Every row gives one point. To make a cloud, some directions were put in groups of two or more. Within a group, all points are equally far from the middle, so they leave a hole (a ring in 2 directions, a hollow ball in 3). The other directions are filled evenly. Then the cloud was stretched, turned, moved and blurred a little. Count the holes, and give their numbers of directions, smallest first.

Cloud, 14 rows:
[[ 1.0 -3.8]
 [-3.4 -3.9]
 [-4.9  2.0]
 [-5.1 -2.4]
 [-2.0  4.3]
 [-5.6  0.0]
 [ 4.0  0.9]
 [-0.8  4.5]
 [ 3.9 -0.2]
 [-5.3  1.2]
 [ 1.2  4.4]
 [ 4.0  0.2]
 [ 3.1  3.2]
 [-1.3 -4.3]]
Holes: 1 (2)

Cloud (20 x 3):
[[ 3.2  2.8 -0.1]
 [ 0.1  4.2 -0.3]
 [ 4.7  0.5 -0.6]
 [-5.1 -1.1 -4.0]
 [ 0.2 -5.8 -3.9]
 [-3.3 -1.4 -5.4]
 [ 0.3  2.4 -4.5]
 [ 2.6 -1.9 -5.0]
 [-2.4  3.5  1.8]
 [-4.1 -4.3  3.2]
 [ 1.5 -1.1  4.5]
 [ 1.5 -5.4 -3.7]
 [-1.6  0.8  4.6]
 [ 2.2 -3.5 -4.8]
 [ 3.0  2.1  2.2]
 [ 0.8  0.2 -5.7]
 [ 0.6 -3.9 -5.3]
 [ 1.3 -3.7  3.8]
 [-5.3 -4.8  0.7]
 [ 2.6 -5.8 -1.1]]
Holes: 1 (3)

Cloud, 27 rows:
[[-4.3 -3.3  0.5 -2.3]
 [ 2.5 -3.2 -4.2 -1.7]
 [ 1.1 -1.2 -4.9  4.2]
 [ 2.6  0.0 -5.0 -2.4]
 [-3.5  5.1  2.8  1.3]
 [-2.5  0.7  1.0 -7.6]
 [ 1.9 -4.1  1.5  2.0]
 [-2.3  6.9  1.6 -0.3]
 [ 4.4  1.2  2.9  5.2]
 [ 3.9  2.6 -0.4  6.2]
 [-0.3  5.8  3.2 -1.9]
 [ 4.5  2.6  2.5  4.6]
 [ 2.6 -2.1 -4.6 -2.0]
 [-2.8  6.7  0.8  0.1]
 [-4.2 -0.9  3.2 -0.9]
 [-4.1  5.0 -2.8 -1.3]
 [-3.9  0.4  2.2 -5.8]
 [-3.6  0.7 -3.6  3.5]
 [ 2.3 -3.9 -3.7 -1.2]
 [-1.3  4.1 -4.5 -4.7]
 [ 2.0  0.4 -3.6  5.8]
 [-1.3  1.4 -1.4  7.2]
 [ 2.5 -1.9 -1.2 -5.0]
 [-4.3  4.7 -1.3  1.7]
 [-2.4 -0.2  3.9  3.9]
 [-3.9 -1.2  3.1 -0.6]
 [ 2.6 -3.9 -3.4 -1.5]]
Holes: 2 (2, 2)

Cloud:
[[-1.2 -1.4 -4.0  5.5  6.3  1.1 -3.6  8.0]
 [-4.3 -3.1  4.0  5.1 -3.3  0.9  3.0 -0.8]
 [-3.0 -1.0 -5.2  1.2  2.3 -1.7  3.1  4.3]
 [-7.1 -3.5 -2.5  3.9 -4.1  5.9  0.9 -1.3]
 [-7.1 -0.3  2.7  0.2 -2.0  1.9  0.4  6.7]
 [-8.4  5.1  2.8 -0.2 -0.4 -1.7  2.1  4.0]
 [-0.9  2.9 -1.3  3.8 -2.3 -4.2 -3.9 -0.4]
 [ 2.8 -2.5  0.8 -2.5 -6.5 -1.5  2.2  0.9]
 [ 0.3 -0.2  1.2 -1.5  0.4  7.9  3.6  2.5]
 [ 1.0 -7.3  2.2 -2.1 -1.2  2.1  1.4 -3.8]
 [-4.1  4.5  0.6  0.4 -0.4 -1.8  2.7 -7.5]
 [ 2.8 -2.2 -3.7 -1.9 -0.9  5.4  0.2 -2.7]
 [ 1.1  5.5 -4.3  1.9 -1.8 -2.4 -1.5  1.6]
 [-2.1 -1.1  1.8  2.8  7.1 -0.5  1.8  4.6]
 [-4.0 -1.4  2.3  3.8 -1.7  5.4 -2.8 -3.6]
 [-0.6  0.4  6.4  1.0  2.1 -1.3 -0.8 -0.5]
 [-0.8 -4.8 -0.9  1.3  6.0 -2.3 -2.7  1.9]
 [ 0.5 -4.3  4.4  1.2  4.6  0.6  0.4  2.6]
 [ 3.7 -5.3 -1.1  3.8  3.3  0.3 -1.6  9.2]
 [-3.7 -3.8 -2.6 -1.6  3.7  3.2  1.9 -0.5]
 [-0.3 -5.7 -2.4  2.4 -1.0  2.2  5.0  2.5]
 [-1.1  3.4  3.9 -3.3 -1.8 -3.0  0.1  1.6]
 [-7.9  4.8  2.0 -2.5  2.4 -0.8  3.7  2.4]
 [-0.5 -1.9  7.2  6.3  0.9  2.5 -1.6  3.4]
 [-3.1  2.6  0.0  0.2  1.1  4.8 -5.2  7.2]
 [-3.7 -3.4  2.8 -4.4 -1.4  3.5 -0.9  2.6]
 [ 2.1 -1.9  2.1  5.0 -4.5 -0.3 -3.7  3.9]
 [-6.2  2.9  2.0  1.2  4.4  1.8 -5.7 -0.1]
 [-3.8 -3.0 -3.8  4.0  2.1  1.9 -3.1  1.6]
 [ 1.8 -4.0 -3.0  0.5  1.0  5.0  3.1  4.3]
 [-2.2 -0.4 -3.9  1.3  2.1  2.8 -1.1 -5.3]
 [-5.1  3.5  2.2  2.3  5.6  5.1 -0.6  4.2]
 [-6.1 -2.8  2.1  1.7 -7.5  2.6 -1.6 -3.2]
 [-1.4 -4.6 -3.8  0.2  1.4  1.4  3.6  3.7]
 [-0.5 -4.6  2.2  5.9  0.0  1.3 -2.5  0.0]
 [ 0.0 -3.1  3.1 -4.1 -2.6 -0.4 -1.6  2.5]
 [-6.4  3.3  2.7  3.3 -1.9 -2.1  3.0 -2.1]
 [-6.4 -0.2  3.1 -0.9 -5.1 -0.5  2.0  4.3]
 [-5.0  2.3  1.5 -1.9 -0.5  3.1 -5.2  1.8]
 [ 3.1 -4.1 -0.9  4.1 -1.1 -0.1 -5.0  3.7]
 [-6.0  2.0 -5.2  2.9 -3.5  3.7 -0.8 -2.6]
 [-1.2  6.7  4.1  5.1 -1.3  4.1  1.3  2.3]
 [ 4.8  1.5  2.2 -0.7 -4.2 -0.9 -1.4  3.1]
 [ 5.8  1.0 -4.2  1.5 -0.2  5.7  0.0  2.0]
 [ 2.1 -1.3 -1.8  3.9  2.6 -0.8 -1.0 11.3]
 [-1.6  1.9  3.7 -4.4  0.5 -3.9  0.1 -1.2]
 [-1.6  7.5 -1.0 -0.4  0.3  3.1 -1.7  5.7]
 [ 7.6 -3.1  0.3  1.3 -2.1 -1.4  0.0  1.2]
 [-5.2 -2.9 -2.5 -3.4 -3.3  2.8 -1.5  4.0]
 [-2.2 -1.7  0.6  1.8  5.9  3.0  2.7  3.2]
 [ 0.8 -2.8  2.1 -0.3 -2.3 -1.1  5.6 -4.9]
 [ 5.0  2.7 -1.4 -0.9  1.2  6.1  0.0  4.0]
 [-7.0 -0.6  1.2 -2.7 -3.1  3.5  2.6  5.6]
 [-6.2  1.0  0.6  0.3 -2.4  3.2  1.2  7.4]
 [ 0.0  0.4 -1.3  4.2 -2.5 -3.4  0.6  3.6]
 [-0.2  3.1 -2.9 -4.1 -3.8  3.3 -1.6 -0.7]
 [ 5.2 -4.1  2.0 -0.3  2.0  1.1 -2.4 -1.7]
 [-8.8  6.1  1.4  1.9  2.5  0.3  2.3  2.2]
 [-2.1  0.4  3.6  4.7 -0.2  7.2 -4.5  0.1]
 [-0.9 -3.1 -0.4  5.8 -0.5  1.7  4.2  2.0]
 [-3.4 -1.5 -1.0  2.6 -5.6 -2.3  0.0 -7.0]
 [-1.9 -4.3 -4.5 -0.2  3.1  2.3  1.7  2.9]
 [-0.3  0.0 -0.5 -3.8  0.2 -3.9  4.8 -0.7]
 [-1.1  1.2  2.4 -0.7  4.6  1.8  3.5  4.8]
 [ 2.3 -5.4  5.8  3.0  2.6  3.7  1.2  2.3]
 [-7.1  1.2 -0.5 -0.1  1.5  4.0  5.0 -2.7]
 [ 2.7 -5.0  1.6 -1.3 -2.0 -0.6  4.9 -0.8]
 [-2.0  4.1  0.0 -1.4 -4.9  7.5  0.5  1.0]
 [-6.6  2.6  1.4  3.7 -4.3 -2.5  2.4 -0.3]
 [-1.6 -3.6  2.5 -3.1  2.7  1.4  1.6  5.6]
 [-2.5  1.5 -3.1  5.2  5.8  3.2 -3.9  1.0]
 [ 0.2 -2.6 -4.3  1.9 -1.5  1.2 -3.9 -1.8]
 [ 1.7 -2.0 -0.8  7.3 -2.1  4.2  1.0  8.4]
 [-1.2 -2.0 -0.7  2.2  1.2 -2.8 -2.4 -4.8]]
Holes: 2 (3, 3)

Cloud:
[[ 4.1  7.1  0.5 -6.6  2.0  2.8  5.5  5.1  3.2]
 [ 0.8 -4.9  3.3 -3.9  4.1 -7.6  6.1  1.1  0.1]
 [-0.1 -0.3  7.2 -3.1  0.8 -3.2 -1.7  5.1  2.1]
 [-0.8 -0.8 -3.1 -3.8  0.5 -2.9  0.1  3.5  7.5]
 [-3.0  1.3  1.6 -7.1 -5.6 -2.0 -6.6  2.5 -1.1]
 [ 3.0 -1.2  1.0  2.2  2.7 -0.9  1.5  6.5 -2.0]
 [ 3.1  0.0 -0.5  3.2 -1.1  1.6 -1.2 -5.1  5.9]
 [ 0.0  0.8 -0.5  0.6  5.6 -2.0 -4.8  0.3  0.5]
 [ 3.5  3.9 -0.3 -3.0 -6.1  1.0  5.2  1.0  1.4]
 [ 2.3  4.9  1.4 -6.3 -5.3  0.0  0.6  2.6 -0.8]
 [-0.5  2.7 -1.0  1.2 -0.3  5.9  6.3  1.6 -4.0]
 [-2.2 -1.7 -4.7 -1.5  5.1 -1.9  0.0  2.1  0.2]
 [ 0.3 -3.7  0.5 -2.4  0.0 -9.2  3.1  1.2  0.1]
 [ 0.7 -4.7  1.7  1.9  0.5 -5.0  1.8  2.3  3.2]
 [ 6.4  3.3  1.1 -3.3  0.1 -2.5  5.4  4.8  0.1]
 [ 4.2 -2.1  2.2 -5.1  5.6  2.1 -2.2  2.6 -4.9]
 [ 6.9 -4.0  1.7  2.9  1.8 -5.1  1.8  2.7  5.4]
 [ 6.3 -4.3  1.3 -1.3  4.0  0.0 -0.5  3.5  6.2]
 [ 1.1  2.2  3.1 -1.0  4.5 -4.0 -5.3  6.2  3.2]
 [-0.2  0.4 -0.4 -4.6  5.9 -5.0  6.1  0.5 -0.1]
 [ 2.2  3.2 -2.1 -2.8  0.2 -0.1  1.0  0.1  2.9]
 [ 3.8 -3.4  2.2 -1.1  9.5  2.6  2.8  1.8 -0.6]
 [ 5.6  0.7  4.5 -0.1  2.0  1.6 -3.9  5.6 -2.8]
 [ 8.1  0.6 -0.1 -2.1 -0.4  0.5 -4.0  6.3  1.1]
 [-0.3  0.1 -1.8 -5.4 -4.8  2.6  0.3  2.9 -0.3]
 [-1.5  3.3 -0.4 -4.5  1.6  7.7  0.6  0.7 -0.1]
 [ 0.5  1.5  0.1  3.0 -3.7 -4.6  0.4 -0.6  4.1]
 [ 2.8  7.0 -0.4  0.2 -6.8  3.5  3.2  2.6 -3.8]
 [-2.9  1.6 -3.7 -1.8  7.0 -2.6 -0.4  1.1  1.7]
 [ 0.1 -0.7 -0.4  0.9  3.4  0.2 -1.2  5.0  4.3]
 [-2.1 -2.4 -1.6  1.6  2.9  4.2 -3.0 -1.1  5.0]
 [ 2.2  4.3  4.6 -5.1 -4.4 -1.2  1.4  0.8 -0.1]
 [-2.2  2.9  0.2  3.6  1.2  7.6  0.0  4.8  2.1]
 [ 1.5  6.4 -4.6  1.4 -2.0 -1.4  7.4  3.7  2.4]
 [ 5.5  1.7 -0.2 -0.9  4.4  2.4  5.6  2.6  2.6]
 [ 0.4 -1.8 -6.3 -5.5  0.8  5.1  0.4  0.9 -4.0]
 [ 2.1  1.5 -1.9 -2.8 -2.8  7.7  1.9  1.4  0.6]
 [ 3.5  2.3  3.9 -2.9  5.0  2.4 -3.6  7.1 -2.6]
 [ 1.1 -1.9 -7.8 -2.1 -2.0  5.3 -1.3  1.6 -3.4]
 [-0.8 -3.9  0.3 -0.6 -0.4  0.5 -7.3 -1.2 -0.6]
 [ 5.7 -4.8  3.1  1.5  1.1 -4.7 -1.0 -1.2  1.9]
 [ 0.2 -2.7  0.8 -7.6  4.7 -2.8  3.5  3.8  0.4]
 [ 1.4 -0.2 -1.7 -7.4  2.0  0.1  4.7 -2.5  2.2]
 [ 3.3 -3.4 -2.7  0.2 -1.8  6.2 -1.7  1.1  5.0]
 [ 5.3  1.8  5.3  2.6  2.6 -1.2  1.7  3.8 -1.7]
 [ 2.6  1.0 -3.3 -0.9 -4.4  2.1  2.2  7.2 -1.0]
 [ 3.4 -1.0  3.2 -4.8 -0.9  1.2  0.1 -1.2  3.3]
 [-0.6 -0.8  2.7 -3.0  1.7 -4.7 -1.8  3.1  1.3]
 [-0.6 -0.4  1.3  0.2  2.4 -1.3 -5.2 -2.4  1.7]
 [ 2.5  2.6 -1.7 -0.3 -3.8 -1.1  0.5  3.7  0.3]
 [ 5.1 -3.5 -3.4 -1.1  5.4 -3.8 -0.4  1.2  6.6]
 [ 0.1 -1.3  1.0 -4.0 -4.7  1.5 -7.0  0.5 -0.5]
 [-0.4 -0.9 -0.4 -1.8  1.8  9.9  2.4 -3.2 -4.2]
 [ 2.0  0.9  3.0  0.0  1.1 -1.7 -1.4 -0.7  3.8]
 [-2.9  3.1  1.3 -7.0  1.2  1.2 -0.9  4.9  0.4]
 [-0.3 -3.8 -5.6 -3.0  1.7 -5.0 -4.5  2.0 -3.6]
 [ 1.0  2.8 -3.9  1.9 -0.6 -0.4  1.4 -0.8  1.2]
 [ 5.3  0.8 -1.8  0.4  1.5  1.3 -5.3  4.3  3.5]
 [-4.6  3.7  2.8 -0.9  1.9  5.1 -2.4  0.6 -3.5]
 [ 3.3  3.1  3.5 -1.8  3.1  6.2 -1.2  3.7  0.5]
 [ 4.2 -3.0  0.7  2.9 -1.8  1.2  1.9  1.2 -3.2]
 [ 4.4 -1.6  1.8  0.6  2.1 -0.3  2.7 -2.9 -3.5]
 [-1.3 -3.7 -3.5 -2.1  7.0 -3.3  0.4  1.5 -1.7]
 [-2.0  2.2  0.4 -1.3  6.7 -2.0  1.5  5.2  1.1]
 [ 4.2  2.6  1.5 -1.1  4.1 -1.4 -3.3 -2.4  0.3]
 [-2.8 -0.9 -6.9 -2.2 -2.6  0.9  0.7 -4.3  3.1]
 [ 3.9 -1.3  3.2 -3.6  1.4 -6.3 -2.0  2.4  4.5]
 [ 6.6  3.3 -5.4 -2.7  0.5 -0.4  2.3  4.4  3.2]
 [ 0.8 -6.2  0.2 -2.0 -3.8  3.7  4.6 -1.2 -2.6]
 [-1.6  4.5  4.0 -3.8 -2.2 -3.1  0.8  1.7  2.0]
 [-1.0 -1.2 -1.6  1.7  1.2  3.2 -2.5  4.1  4.1]
 [ 3.4 -2.4 -0.9 -7.6  3.2  1.8  1.4  0.5  0.6]
 [ 5.6  1.3  3.2  0.7  1.7 -1.2 -4.3  7.3 -3.1]
 [-3.2 -2.7  3.9 -1.8  0.0  2.1  0.6 -1.8 -0.9]
 [-3.1 -1.1 -1.3 -1.9 -2.6  1.8 -0.6  3.9  4.4]
 [ 7.3  2.4  2.1 -0.3  3.4  0.6  7.3  0.3  4.6]
 [-1.0 -3.1 -4.6  1.5  0.0  3.8 -3.7  1.4 -0.4]
 [ 1.2  4.8  1.3 -1.8 -0.4  6.7  2.8  1.1 -4.2]
 [-2.0 -7.2  2.5 -3.5  4.2 -0.1 -3.6 -1.0 -3.9]
 [ 1.2  6.2  2.7 -3.3 -4.8  7.3 -2.2 -0.5 -3.1]
 [-3.1  3.5 -0.7 -4.2  1.6 -0.8  0.0  1.9  5.9]
 [-0.5 -0.2  4.9 -4.2  2.8  1.8 -1.0  6.8  2.8]
 [ 0.4 -9.7 -0.1 -2.0  7.1 -8.6  5.2 -0.9  0.6]
 [-0.7  0.3  1.5 -3.3 -2.0  7.8 -2.6  1.9  0.5]
 [-3.1  3.3  2.1 -5.6 -0.8  4.0  0.7  5.3 -7.2]
 [ 5.4 -3.4  6.2 -0.4  5.1  3.1  4.3  8.3 -2.1]
 [-1.0  3.9 -2.5  2.5  0.1  5.3 -3.7  3.8  1.1]
 [ 3.4  0.4  3.2  0.1  3.2  0.2  1.4  7.0  0.9]
 [ 4.7 -5.7  1.5 -4.1  7.5 -1.8  2.4  0.7  4.8]
 [ 3.6 -2.3  2.1 -4.0 -4.6 -2.2  4.1 -3.3  4.0]
 [ 2.6  0.8  0.7 -0.9 -0.6  1.6  2.2  4.1 -0.4]
 [ 4.2  2.9  6.1 -1.0  3.6 -4.5 -3.5  3.0  3.0]
 [ 2.6  1.1  3.9 -2.6  2.4  1.9  1.5  5.5 -4.2]
 [ 0.3  0.7  0.5  2.0 -1.1  2.5 -0.5 -6.5  5.5]
 [ 1.4 -5.9  1.6 -2.0 -3.0  4.1  2.0 -2.4 -6.6]
 [ 4.2 -2.4 -2.5  0.3  2.4  2.6 -0.9  2.3  1.5]
 [ 4.2 -4.1 -2.0  0.3  4.6 -5.5  1.5 -2.6 -0.1]
 [ 3.1 -0.3  5.2 -2.7  2.3 -1.4 -2.5  7.5  4.8]
 [ 3.3  4.0 -2.8  3.4 -3.4  8.1  2.6  1.7  3.4]
 [ 4.5  2.1 -3.0 -0.7 -3.2  1.5 -4.8  4.6 -2.3]
 [-5.1  4.7 -0.3  1.3  0.5  4.3 -2.8  0.2 -1.1]
 [ 1.6 -0.7 -5.0 -4.9 -2.3  3.1 -2.3 -2.0  1.1]
 [-4.8  4.4 -4.0 -2.4 -0.4 -0.1 -3.2 -1.7 -0.9]
 [-2.8  2.0  4.5  1.0 -0.2  4.1 -3.0  3.3  3.0]]
Holes: 0
